Each row is a point. The ring and each string are closed loops that go straight from each point to the next, and from the last back to the first. Before rounding, they use only three directions, however many columns there are. How many times does the string pass through the ring? Passing back the other way cancels.

Ring:
[[-29 -47  48]
 [  7 -40  54]
 [ 45 -15  45]
 [ 61  27  17]
 [ 43  57 -10]
 [  5  66 -30]
 [-24  58 -34]
 [-66  21 -21]
 [-75 -14   5]
 [-65 -35  25]]
String (24 x 3):
[[  52   -5   25]
 [ 102   22   27]
 [  86   45   10]
 [  72   44   -5]
 [  17   21    0]
 [  12   53  -10]
 [   8   94  -34]
 [  -4   85  -48]
 [ -18   57  -45]
 [ -12   12  -11]
 [ -33   30   -3]
 [ -71   36  -18]
 [-105    9  -24]
 [ -72  -18   -5]
 [ -50  -30    6]
 [ -97  -55   25]
 [ -85  -39   41]
 [ -41  -17   33]
 [  -7   -9   16]
 [  -3  -49   43]
 [  15  -70   79]
 [  26  -34   66]
 [  24   -5   44]
 [  19   -4   21]]
Times through: 0

Ring:
[[-53  61  42   2 -13 -11]
 [-13  14  45 -13  -8   2]
 [ 60 -49  14  -5   1   9]
 [ 83 -55 -14  15   3   3]
 [ 51 -14 -13  24   0  -8]
 [-29  53  21  15 -10 -15]]
String (26 x 6):
[[ 23 -32   4  11  -6   7]
 [ 62 -28   4   6   2  -1]
 [109 -56 -14  11   8  -1]
 [118 -75 -37  26   7   1]
 [ 38 -32 -14  24  -4   1]
 [ 17  -6   7  12  -5  -2]
 [ 53  -2   0  14   1 -10]
 [ 54  14 -16  30   2 -20]
 [ -4  28  -6  31  -8 -14]
 [-15  15  10  17 -10  -4]
 [  8  24  16  10  -5 -10]
 [-13  54  24  10  -7 -18]
 [-62  92  39  10 -13 -22]
 [-81  69  38  10 -18 -10]
 [-98  95  57   0 -18 -14]
 [-65  77  59  -8 -13 -13]
 [ -1  30  37  -5  -5  -8]
 [ -3   9  24   3  -7  -2]
 [-50  21  46  -7 -14   5]
 [-10  15  62 -27  -6   4]
 [ 37  -5  47 -24   1   1]
 [ 19  -9  23  -1  -4   1]
 [ 18 -13  19   2  -5   3]
 [ 66 -37  19  -8   3   4]
 [117 -82   8 -12   9  11]
 [ 72 -69  -1   4   1  12]]
Times through: 2
String (29 x 6):
[[ 62 -28   3   7   2  -1]
 [ 73 -33  -3  10   3  -2]
 [ 30 -11   8   9  -3  -2]
 [ 30 -24  -6  20  -4   1]
 [ 35 -26 -19  29  -4  -1]
 [ 85 -14 -30  33   5 -16]
 [ 68   9 -16  27   4 -20]
 [ 34  13   6  13  -1 -12]
 [  0   5  12  12  -8  -2]
 [-36  28   9  23 -13  -6]
 [-44  67  18  22 -12 -18]
 [-48  46  21  16 -14  -9]
 [-70  77  34  13 -15 -15]
 [-76 107  53   2 -14 -23]
 [-37  76  50  -5  -8 -18]
 [-64  89  64 -11 -12 -16]
 [ -7  40  42  -7  -5 -10]
 [ -2  11  25   3  -7  -3]
 [-28  10  26   4 -12   3]
 [-36  21  54 -16 -11   4]
 [  2   9  63 -30  -4   4]
 [ 41  -8  44 -22   1   1]
 [ 32  -7  24  -4  -2  -1]
 [ 14 -21  20   0  -6   7]
 [ 37 -54  16  -5  -4  15]
 [ 29 -48   9   4  -5  13]
 [ 57 -59   3   3  -1  12]
 [121 -90 -10   1   8  11]
 [117 -68  -9   4   9   3]]
Times through: 4
